Each row is a point. The points of each table are mixes of a few directions, plus a little noise. How many directions does each table use, and how many do they share? Where both have some left over, give the other angles between the two spaces (their principal angles), to ten degrees, smallest first.

First:
-9 -22 -2

27 65 7

-18 -45 -5

-27 -66 -7

27 67 7
Second, 6 rows:
-40 51 25

-26 33 16

28 -37 -19

-27 35 17

58 -75 -36

7 -8 -4
Directions: first 1, second 1, shared 0; angles 60

First (7 x 4):
13 -70 -90 -55

2 -9 -12 -7

2 -15 -19 -12

-1 3 4 2

-14 70 91 56

-1 6 10 5

-3 13 17 10
Second, 7 rows:
11 -56 -74 -45

-2 11 14 9

-6 31 39 24

3 -13 -17 -11

-11 56 72 44

-4 21 27 17

10 -47 -62 -38
Directions: first 1, second 1, shared 1

First (7 x 6):
32 19 -4 33 15 -38

-62 -4 -9 40 7 -8

8 18 32 34 61 -19

-47 -15 108 -15 -24 25

10 -14 -4 -48 -34 29

16 4 -36 7 -11 -15

43 -8 -86 -52 -14 26
Second:
-38 -76 -54 32 52 -11

2 13 3 -5 -6 -3

26 -16 34 7 -13 34

12 91 20 -38 -39 -22

4 90 10 -37 -34 -29

-18 -64 -26 27 34 6

11 -37 12 15 5 25
Directions: first 4, second 2, shared 0; angles 30, 70

First, 7 rows:
-5 15 28 -11 17 -8 -11 12

14 30 19 8 -23 19 -14 -29

13 12 -4 12 -26 18 -3 -28

-41 4 68 -52 97 -57 -15 89

4 11 8 1 -6 6 -6 -9

-1 -92 -118 25 -24 -3 55 1

18 19 -1 16 -35 24 -6 -37
Second (9 x 8):
-4 -1 4 -5 9 -6 0 9

34 11 -38 40 -78 49 4 -75

-18 -6 20 -20 40 -25 -2 38

42 14 -47 48 -95 59 5 -91

26 8 -29 30 -59 37 3 -56

-25 -8 28 -29 57 -36 -3 55

-12 -4 13 -13 27 -17 -1 25

-22 -7 25 -25 50 -31 -3 48

-22 -7 24 -25 49 -31 -3 47
Directions: first 2, second 1, shared 1

First, 10 rows:
-2 -23 -3 38 11 4 -2 16 3

30 -13 18 51 22 1 19 -21 -1

-45 -28 -37 32 26 11 -64 63 32

-66 17 -9 -26 -11 -42 -40 -3 -71

-21 -10 -32 -21 4 25 -39 42 26

18 -33 -5 -6 -21 30 29 14 -34

34 -36 -35 -7 19 75 -21 42 48

2 39 39 -43 -57 -46 69 -43 -32

10 24 29 40 15 -35 16 -21 57

41 63 37 -60 -7 -21 32 -89 -28
Second (9 x 9):
-41 5 5 24 -31 -22 30 -23 -11

-79 0 51 64 -100 -111 114 -4 -43

-4 6 -21 -7 18 35 -27 -23 11

-26 11 -28 2 9 38 -22 -45 10

52 -4 -18 -35 50 46 -53 18 19

74 -17 17 -32 32 -4 -19 66 5

53 -11 9 -24 26 3 -19 45 5

-29 7 -6 13 -13 0 9 -25 -3

1 2 -9 -5 10 16 -13 -8 5
Directions: first 5, second 2, shared 1; angles 70

First:
-2 -62 -8 39 -38 -1 43 -16 12 46 34

-10 30 -46 28 -7 35 -4 62 -52 31 16

-5 6 83 -26 18 -24 -9 -53 83 -55 -52

-4 28 -38 44 15 35 13 41 -47 5 -24

10 33 35 -8 29 2 -12 -5 22 -36 -29

41 -37 -5 -13 6 -24 13 -35 -7 4 39

21 21 -4 -35 -4 -4 -32 23 -13 13 58

-52 -19 -17 -28 -20 -20 -13 -17 1 -10 -42
Second (11 x 11):
-8 -15 -60 -2 8 -36 44 -22 15 25 -2

37 -30 2 -19 2 -3 -12 -13 38 -29 9

1 -9 113 6 -14 70 -3 56 -32 -28 -19

-37 121 23 -28 29 -38 -37 -5 -45 37 30

26 -43 -16 -3 -5 0 4 -11 32 -20 -2

-9 -42 -46 31 -15 7 32 -1 3 10 -21

-9 59 87 -34 18 5 -9 24 -30 1 12

-27 12 -29 48 -20 23 -32 6 -31 13 -11

35 -10 -35 -27 11 -35 -23 -36 46 -17 23

-1 12 -48 16 -4 -13 -38 -22 4 3 9

-7 -54 10 12 -10 21 74 23 -2 6 -30
Directions: first 5, second 4, shared 1; angles 40, 60, 90

First (10 x 12):
-11 -45 14 36 -2 65 -11 -26 62 49 29 12

-63 -25 -3 -10 -44 15 31 44 -21 -11 -22 -9

57 40 -4 -17 9 -56 -12 -28 66 -22 24 22

-12 7 -5 -9 4 -9 7 20 -64 -13 -24 -16

-45 -45 -5 0 -48 31 31 22 6 31 -18 2

16 14 -20 -32 -25 -51 27 14 -29 -3 -33 2

-39 33 -6 -35 -17 -45 20 53 -53 -74 -24 -17

33 1 12 37 71 38 -43 -35 -61 30 8 -18

0 9 -5 -23 -42 -35 18 4 90 -24 16 25

64 8 23 53 94 45 -69 -71 5 36 46 -3
Second:
-53 97 20 7 -39 -2 12 33 59 -39 22 64

-30 27 3 1 -9 9 -4 62 25 -41 23 -10

56 -3 -67 -27 48 -24 -29 57 -30 -36 39 -20

-85 -86 70 23 -43 32 -11 8 35 -8 -36 -56

-29 31 1 -3 -43 -6 0 -26 15 -27 31 43

-1 -84 23 8 -16 19 11 -90 -38 48 -27 -34

29 50 10 24 7 46 68 -17 -50 59 22 -43

21 29 -16 -16 40 -12 34 -27 5 15 -28 48

38 6 6 8 1 -24 -31 -25 -5 39 -24 25

30 -19 -30 -18 19 -34 -39 -1 1 -11 -9 27

24 -51 -19 -10 38 -1 -12 22 -20 0 -13 -42
Directions: first 4, second 6, shared 1; angles 40, 60, 80

First:
-2 20 -29 -4 49 -45 5 82 8 4 33 3 -6 -121 27 -42 43 0

-17 6 -1 -22 -8 19 -3 -27 -10 6 -30 2 5 30 -10 35 -13 -9

6 -11 14 8 -21 15 -1 -31 0 -3 -7 -2 3 48 -10 9 -15 3

15 -15 17 21 -21 9 -1 -23 3 -7 6 -3 1 42 -7 -6 -13 7

-36 19 -12 -48 2 25 -5 -28 -17 13 -50 6 8 20 -10 59 -14 -18

-3 -12 20 -4 -36 36 -4 -63 -8 -2 -29 -1 6 90 -21 38 -33 -2

48 -34 30 66 -27 -9 4 -3 19 -18 49 -10 -6 33 0 -58 -4 24

-7 10 -12 -8 16 -12 1 24 0 3 3 3 -1 -38 8 -6 12 -2

-7 20 -28 -9 44 -38 4 71 4 5 24 4 -5 -106 23 -31 37 -2
Second:
46 -19 11 17 -31 23 -17 0 56 38 0 20 -30 -5 -8 -6 8 -44

47 20 -2 -15 0 6 -14 4 55 18 25 -12 -29 -43 -24 37 -10 -47

-38 35 -15 -35 48 -9 33 -14 -56 -61 21 -30 13 1 -3 45 -24 58

32 19 1 -7 -2 -9 -14 0 34 7 23 -22 -8 -24 -21 23 -14 -33

-50 31 -21 -27 38 -40 5 19 -49 -24 -6 -24 39 -28 9 2 0 21

-5 0 8 17 -12 -34 -17 1 -11 -1 -2 -22 35 16 -2 -27 -7 -7

21 -9 -6 -26 17 86 43 -20 24 -8 13 48 -83 -6 0 62 6 27

-25 5 -5 8 -2 -50 -25 26 -18 14 -20 -16 47 -15 9 -41 10 -18

-9 -44 16 41 -37 2 -11 1 -7 23 -33 28 16 44 20 -62 21 2

-19 -38 13 27 -18 24 17 -17 -29 -8 -21 30 1 60 20 -33 10 41
Directions: first 2, second 4, shared 1; angles 70

First:
-23 -33 14 4 0 45 -14 -9 6 -19 -21 -18 -12 12 -20 -35 -16 11 -26 -18

-1 31 -12 -15 -15 -21 12 22 -28 12 10 18 15 7 -13 -10 25 3 41 -9

36 18 -9 9 16 -48 9 -9 20 17 22 9 4 -25 42 64 -1 -20 -3 37

42 14 -8 14 22 -50 8 -15 29 16 23 6 1 -31 52 76 -7 -24 -12 45

28 9 -5 10 15 -33 5 -10 20 11 16 3 0 -21 35 51 -5 -16 -9 30

-4 -21 8 8 7 19 -8 -12 15 -9 -9 -12 -10 -1 3 -2 -15 1 -25 1

20 -18 5 18 21 -6 -5 -23 35 -2 3 -11 -11 -19 33 42 -23 -13 -37 27

5 22 -8 -7 -6 -21 8 12 -13 10 9 12 10 0 -1 5 15 -1 24 1

-32 7 -1 -19 -24 26 0 23 -37 -6 -13 5 7 27 -46 -63 19 20 32 -39

-61 19 -3 -39 -49 45 3 48 -76 -9 -21 14 17 53 -89 -121 41 37 68 -75

-11 -48 19 16 14 44 -18 -25 30 -21 -20 -27 -21 -1 2 -9 -32 2 -54 -1
Second (10 x 20):
-22 7 -9 3 30 -4 -10 -21 0 -24 -42 44 -26 -30 -14 -22 -16 10 33 7

-32 10 -13 5 45 -5 -15 -31 -1 -36 -63 67 -38 -45 -21 -32 -25 15 49 12

39 -12 16 -5 -53 6 17 37 1 44 75 -79 46 53 25 39 29 -18 -59 -14

32 -10 13 -5 -44 5 14 31 0 36 62 -66 38 43 20 32 25 -15 -49 -11

-25 8 -10 3 35 -4 -11 -24 -1 -29 -49 52 -30 -34 -16 -25 -19 12 38 9

19 -6 8 -3 -25 3 8 18 0 21 36 -38 22 25 12 19 14 -9 -29 -7

-32 10 -14 5 43 -5 -14 -30 -1 -36 -61 65 -37 -43 -20 -32 -24 15 48 11

24 -8 10 -3 -33 4 11 22 1 27 47 -49 28 33 15 24 18 -11 -37 -8

7 -2 3 -1 -9 1 3 6 0 7 12 -13 8 9 4 6 5 -3 -10 -2

-9 3 -4 1 12 -2 -4 -8 0 -10 -17 19 -10 -12 -6 -9 -7 4 13 3
Directions: first 2, second 1, shared 0; angles 80

First, 10 rows:
-8 0 1 -4 0 -5 7 -1 3 11 5 8 -2 6 0 3 -9 -2 1 -1 -2 -6 -3 2

-54 -2 7 -26 2 -32 44 -10 23 68 34 51 -16 37 0 18 -62 -12 4 -4 -15 -37
 -16 12

-16 -1 2 -8 1 -10 13 -3 7 20 10 15 -5 11 0 5 -18 -4 1 -1 -5 -11 -5 4

-21 -1 3 -10 1 -13 17 -4 9 26 13 20 -6 14 0 7 -24 -5 1 -1 -6 -14 -6 5

96 4 -13 47 -4 57 -78 17 -40 -121 -60 -90 28 -66 0 -31 109 22 -6 6 27 64
 29 -22

-43 -2 6 -21 2 -25 35 -8 18 54 27 40 -13 29 0 14 -49 -10 3 -3 -12 -29
 -13 10

17 1 -2 8 -1 10 -13 3 -7 -21 -10 -16 5 -11 0 -5 19 4 -1 1 5 11 5 -4

39 1 -5 19 -2 23 -32 7 -16 -49 -25 -37 12 -27 0 -13 45 9 -3 3 11 26 12
 -9

-3 0 0 -2 0 -2 3 -1 1 4 2 3 -1 2 0 1 -4 -1 0 0 -1 -2 -1 1

-6 0 1 -3 0 -3 5 -1 2 7 4 5 -2 4 0 2 -6 -1 0 0 -2 -4 -2 1
Second, 8 rows:
11 1 -2 5 -1 7 -10 2 -5 -14 -7 -10 4 -8 0 -3 13 2 -1 1 3 8 4 -3

46 2 -6 22 -2 28 -37 8 -19 -57 -29 -43 13 -31 0 -15 52 10 -3 3 13 30 14
 -11

-75 -3 10 -36 4 -45 61 -13 31 94 46 70 -22 51 0 25 -85 -17 5 -5 -21 -50
 -23 17

30 1 -4 15 -1 18 -25 6 -13 -38 -19 -29 9 -21 0 -10 35 7 -2 2 9 20 9 -7

-17 0 2 -8 0 -10 14 -3 7 21 11 16 -5 11 0 5 -19 -4 1 -1 -5 -11 -5 4

54 2 -7 26 -2 32 -44 10 -22 -67 -34 -51 16 -37 0 -17 61 12 -4 4 15 36 16
 -12

-15 -1 2 -7 1 -8 12 -2 6 18 9 14 -4 10 0 5 -17 -3 0 -1 -4 -10 -4 3

-34 -1 5 -17 2 -21 28 -6 14 44 22 32 -10 24 0 11 -39 -8 2 -3 -10 -23 -11
 8
Directions: first 1, second 1, shared 1

First, 11 rows:
-15 39 -29 5 6 -20 -9 13 -10 43 22 -43 14 -19 -23 -26 -24 7 -25 22 -10
 -2 3 7 16 0 -8 9 19 28 -37 -22

-17 41 -7 7 33 3 10 10 -10 20 9 -33 30 -43 -45 -24 -39 20 -34 -12 18 -31
 12 70 16 -26 25 -20 10 34 -57 15

-23 60 -68 3 -15 -54 -32 23 -18 85 40 -75 6 -5 -17 -38 -24 -2 -26 68 -46
 27 -5 -55 21 35 -48 41 37 41 -34 -70

-27 49 -9 -12 76 1 34 16 -33 -27 -49 -17 21 -55 -67 10 -30 24 11 -42 16
 -40 7 57 -8 42 -1 -45 -16 75 -34 21

19 -43 42 2 -5 33 12 -17 17 -43 -12 46 -5 10 20 18 17 -2 9 -33 26 -10 3
 29 -8 -35 33 -17 -18 -39 22 39

28 -62 21 2 -58 8 -19 -19 27 -13 14 42 -31 56 66 16 44 -24 19 18 -11 35
 -10 -64 -9 -12 -6 29 -4 -68 59 -8

25 -69 49 -15 -3 30 21 -21 11 -89 -56 82 -32 36 40 58 51 -15 63 -44 14 6
 -9 -30 -37 26 -1 -19 -42 -38 79 34

8 -13 0 8 -31 -2 -16 -4 14 22 29 -2 -4 17 22 -13 5 -7 -15 21 -5 14 -1
 -13 9 -27 5 19 12 -28 2 -10

-23 43 -7 -9 64 1 29 14 -27 -21 -39 -15 20 -48 -59 6 -28 21 6 -36 15 -36
 7 53 -5 31 2 -39 -12 64 -33 19

3 1 13 12 -3 15 0 -3 11 14 25 -6 17 -13 -6 -20 -18 8 -33 -6 19 -16 9 52
 15 -55 35 -6 9 -15 -31 19

21 -46 -5 -2 -66 -16 -31 -11 18 9 18 23 -37 64 68 13 46 -30 25 44 -35 53
 -16 -107 -9 21 -37 47 5 -52 64 -40
Second (9 x 32):
-19 48 -29 6 15 -18 -5 15 -13 44 21 -49 21 -29 -34 -30 -33 12 -31 17 -5
 -10 6 24 18 -5 -1 3 20 36 -49 -16

8 -21 13 -2 -7 8 2 -6 6 -19 -9 21 -9 12 15 13 14 -5 13 -7 2 4 -3 -11 -8
 2 1 -1 -9 -16 21 7

-16 40 -24 5 13 -15 -4 12 -11 37 17 -40 17 -24 -29 -25 -28 10 -26 14 -4
 -8 5 20 15 -4 -1 2 17 30 -41 -14

47 -118 73 -14 -38 44 13 -37 31 -109 -52 120 -52 72 85 73 82 -30 77 -42
 14 25 -14 -60 -45 11 4 -7 -49 -89 121 40

16 -41 26 -5 -13 15 5 -13 11 -38 -18 42 -18 25 30 26 29 -11 27 -15 5 9
 -5 -21 -16 4 1 -2 -17 -31 42 14

15 -39 24 -4 -12 14 4 -12 10 -36 -17 40 -17 24 28 24 27 -10 25 -14 4 8
 -5 -20 -15 4 1 -2 -16 -29 40 13

-7 18 -11 2 6 -7 -2 6 -5 17 8 -19 8 -11 -13 -11 -13 5 -12 6 -2 -4 2 9 7
 -2 0 1 8 14 -19 -6

-42 106 -65 12 34 -40 -12 33 -28 98 47 -108 47 -65 -77 -66 -74 27 -69 38
 -12 -22 13 54 40 -10 -3 6 44 80 -109 -36

-3 7 -4 1 2 -3 -1 2 -2 7 3 -7 3 -4 -5 -4 -5 2 -5 3 -1 -1 1 4 3 -1 0 1 3
 5 -7 -2
Directions: first 3, second 1, shared 1

First, 8 rows:
-21 121 15 -76 -28 -48 -62 101 9 14 -84 101 71 -48 5 -67 -75 18 -72 -12
 64 -62 86 -27 -8 -39 -13 51 47 -17 35 -44

-21 -64 -4 33 17 60 65 -108 4 9 39 -45 -45 2 -35 27 15 -16 32 11 -73 25
 -48 29 36 21 34 -29 -43 -39 -16 7

4 -59 -11 15 3 19 49 -58 11 -13 45 -27 -31 8 -19 20 13 -11 29 -3 -62 28
 -13 38 20 -8 9 -20 -24 -7 2 18

-33 48 6 -44 15 -44 -11 32 -6 -6 -28 25 18 -40 47 -25 -34 38 -36 -39 52
 -22 43 9 20 0 -54 14 15 -25 37 16

33 -33 -5 2 -35 -11 1 32 16 -17 39 2 -5 24 -22 26 14 -22 22 7 -19 17 -3
 -1 -33 -16 11 -2 2 23 -22 3

6 -25 2 43 3 52 3 -44 -8 22 2 -29 -15 21 -34 14 27 -25 20 36 -25 7 -53
 -24 -7 23 50 -12 -18 3 -36 -21

-2 -18 6 13 -1 -8 -6 21 -12 -7 28 -25 -15 10 24 36 22 5 13 -7 37 7 -38
 -22 -24 38 -15 -8 -7 -1 -29 22

34 28 -9 13 25 -19 -38 24 -16 -5 -40 -3 21 19 30 -32 18 12 -8 5 24 0 28
 -3 -2 -20 -21 9 29 62 29 -1
Second (9 x 32):
67 -67 -22 54 -12 54 12 -42 17 -1 44 -48 -30 55 -55 25 51 -44 57 48 -95
 50 -32 12 -16 -30 55 -13 2 66 -41 -12

-19 41 8 -42 -23 -23 -5 33 12 2 -28 58 30 -27 -12 -28 -47 1 -33 -10 12
 -32 43 -1 2 -23 1 18 7 -30 23 -21

35 -53 -6 28 -9 -12 21 -11 -3 -22 16 -2 -2 42 -13 6 23 -22 21 8 -19 8 -4
 9 -13 -8 16 -17 -23 28 20 5

-46 80 -1 -18 66 28 -26 -38 -14 34 -56 -24 0 -56 44 -41 -17 51 -31 -13
 17 -5 21 13 61 6 -42 18 35 -16 13 3

-74 -8 13 -37 11 -17 56 -40 1 -8 19 11 -17 -50 21 11 -39 26 -17 -48 14
 -15 2 31 41 32 -34 -13 -37 -95 26 32

44 -54 6 71 -4 1 -13 8 -33 -7 -1 -22 4 73 -4 23 59 -33 24 33 37 -2 -64
 -50 -52 43 39 -25 -34 49 -11 -8

4 -7 1 23 3 36 -21 4 -2 16 32 -51 -26 6 2 41 32 -1 24 16 1 26 -56 -27
 -20 31 7 -2 13 14 -68 6

-4 42 2 -60 -51 -24 -1 45 34 -1 -26 88 40 -27 -45 -40 -66 -16 -34 -1 -26
 -33 73 11 -2 -62 22 29 15 -27 27 -39

-8 26 0 -20 20 -43 -23 42 -12 -15 -1 -11 3 -16 62 3 3 38 -11 -34 59 2 16
 2 0 13 -65 6 22 10 12 36
Directions: first 5, second 6, shared 5

First (9 x 32):
29 -22 4 -21 58 26 -68 22 52 61 13 28 11 -25 -17 -31 28 37 -35 53 -34 2
 34 1 32 -46 -41 -17 -82 -24 -16 31

26 -34 13 16 1 29 -23 -26 37 -14 15 13 -44 -47 -36 -51 75 89 -21 -52 -27
 -73 -39 29 -33 -27 -56 105 58 -66 -52 -69

-12 11 -3 6 -20 -11 15 -5 -21 -17 -5 -11 -2 11 4 7 -9 -6 9 -14 8 -3 -4
 -1 -4 8 8 3 23 3 6 -7

-15 8 -4 5 -11 0 3 -11 -26 -11 -6 -18 -10 22 -13 23 -13 -13 8 -10 27 7 9
 3 -10 10 26 -27 4 23 15 12

31 -16 18 -18 26 -6 69 27 56 13 11 39 49 -30 70 12 -40 -93 18 37 -16 59
 -42 -24 3 52 29 -3 -23 36 7 2

-32 34 -17 5 -33 -30 3 5 -52 -15 -17 -24 8 32 10 10 -23 0 10 -2 7 0 23
 -8 20 -5 2 -20 14 0 18 11

-3 4 1 9 -23 -13 30 -4 -6 -24 -2 -1 0 -8 18 -8 2 2 10 -24 -9 -15 -26 0
 -8 11 -8 41 45 -14 -8 -32

-22 10 -4 5 -12 4 10 -18 -38 -16 -8 -27 -15 38 -23 47 -27 -38 16 -12 53
 23 14 3 -21 24 56 -60 -3 54 30 28

-2 4 -6 -7 15 2 -38 10 0 24 -1 0 4 5 -11 -9 6 22 -14 23 -10 -1 31 -1 23
 -27 -17 -22 -36 -10 1 23
Second, 10 rows:
5 -5 2 -11 23 10 -15 8 12 23 3 6 9 4 -6 11 -10 -18 -5 28 6 24 17 -4 8 0
 13 -41 -44 21 9 31

-7 4 -2 10 -23 -11 14 -6 -12 -23 -3 -5 -9 -3 4 -12 10 18 4 -27 -8 -23
 -17 4 -7 0 -14 39 43 -21 -11 -29

-4 3 0 6 -10 -4 6 -3 -4 -10 -1 -3 -3 -2 2 -5 4 9 3 -12 -2 -10 -7 2 -4 0
 -6 17 19 -9 -4 -14

-5 3 0 8 -19 -7 12 -7 -8 -20 -2 -5 -8 -3 4 -9 9 16 4 -23 -6 -20 -14 3 -7
 0 -12 34 38 -19 -7 -26

8 -7 2 -15 32 13 -20 10 15 30 3 7 11 6 -5 15 -15 -26 -6 35 9 31 24 -6 11
 0 18 -55 -60 28 14 41

-14 12 -2 24 -54 -22 34 -18 -27 -53 -6 -12 -19 -11 11 -27 23 44 11 -63
 -15 -55 -40 9 -18 1 -32 94 104 -49 -23 -72

-16 14 -2 29 -66 -27 40 -21 -32 -62 -7 -15 -23 -12 12 -30 28 52 12 -73
 -19 -65 -47 10 -22 0 -38 111 121 -58 -27 -83

8 -6 2 -14 31 13 -20 10 16 30 4 6 10 6 -6 14 -13 -24 -8 35 9 32 23 -5 11
 -1 18 -52 -58 28 13 41

14 -12 2 -23 55 22 -33 18 26 51 6 12 19 10 -11 25 -24 -43 -11 60 16 53
 39 -9 19 -1 31 -90 -100 48 22 68

9 -7 1 -13 34 13 -21 11 17 32 3 7 11 6 -6 15 -14 -26 -6 38 10 34 24 -6
 11 0 19 -56 -62 31 15 44
Directions: first 4, second 1, shared 1

First (8 x 32):
-3 10 -37 77 -8 2 24 24 -18 44 99 29 53 -52 -72 -35 -32 -60 42 -42 -51
 30 -2 3 -4 12 33 -19 110 48 31 23

3 -78 -1 -22 24 21 1 -37 8 12 -3 -5 -13 11 -1 35 -37 63 -7 14 27 9 -20
 10 5 10 -32 44 -31 -8 8 7

5 -97 15 -61 32 24 -10 -56 18 -5 -47 -20 -40 36 31 57 -30 102 -26 34 55
 -2 -22 11 8 7 -53 60 -86 -30 -5 -3

-1 68 19 -18 -19 -21 -13 23 1 -33 -46 -10 -13 16 36 -15 51 -29 -15 8 -1
 -23 20 -10 -3 -15 14 -32 -25 -16 -23 -17

2 -38 7 -28 14 9 -5 -23 7 -5 -25 -10 -18 17 16 25 -10 44 -13 16 24 -3 -9
 4 3 3 -22 24 -40 -15 -4 -2

-5 86 -12 52 -29 -21 8 49 -15 4 41 17 32 -30 -26 -50 27 -90 22 -29 -48 1
 21 -10 -6 -7 46 -53 74 25 4 2

3 -19 26 -58 10 0 -17 -23 15 -28 -72 -22 -39 38 51 29 17 52 -30 31 40
 -20 -3 0 3 -7 -28 19 -84 -35 -21 -15

-4 68 -18 58 -25 -17 13 43 -16 13 54 20 37 -36 -36 -46 14 -83 26 -32 -49
 8 15 -8 -6 -2 43 -45 82 30 9 7
Second (8 x 32):
14 -21 21 7 22 -8 -17 7 16 -16 18 -76 1 -3 -13 -19 -20 -37 45 32 13 -10
 4 41 -40 -20 -1 -12 -1 -34 -13 5

-23 41 -50 7 -27 -5 13 33 -12 5 -13 121 42 -40 -32 19 -44 5 -89 -68 -44
 -25 9 -78 42 69 66 8 0 55 18 -10

-7 -4 7 2 7 12 3 -10 -14 -3 -2 -3 -8 13 23 10 19 17 -6 -1 2 10 2 6 14 0
 -9 -8 -5 2 1 -6

-28 -12 -4 -38 14 -27 24 9 -4 -51 -47 27 19 -22 11 75 -35 62 -75 -18 3
 -30 19 -11 1 42 27 -33 -37 15 16 4

19 24 69 62 18 39 -34 -71 11 49 21 -93 -12 32 18 -89 -26 -46 18 46 39 22
 6 9 24 -54 6 75 -40 -29 -1 -32

11 -32 34 8 21 49 -7 -34 -40 7 30 -85 -55 70 71 1 110 20 93 39 23 56 -17
 68 8 -43 -82 -34 26 -32 -19 -1

1 5 -36 -59 -33 -53 38 14 32 -6 -48 81 1 -24 -18 29 2 35 -20 -10 -2 -10
 -8 -18 -17 -7 -12 10 6 22 14 32

14 3 -42 9 -22 -11 -11 49 9 15 39 26 15 -27 -58 -27 -7 -61 38 -16 -37
 -10 -12 -9 -31 16 14 -9 51 6 -7 13
Directions: first 2, second 5, shared 0; angles 30, 90
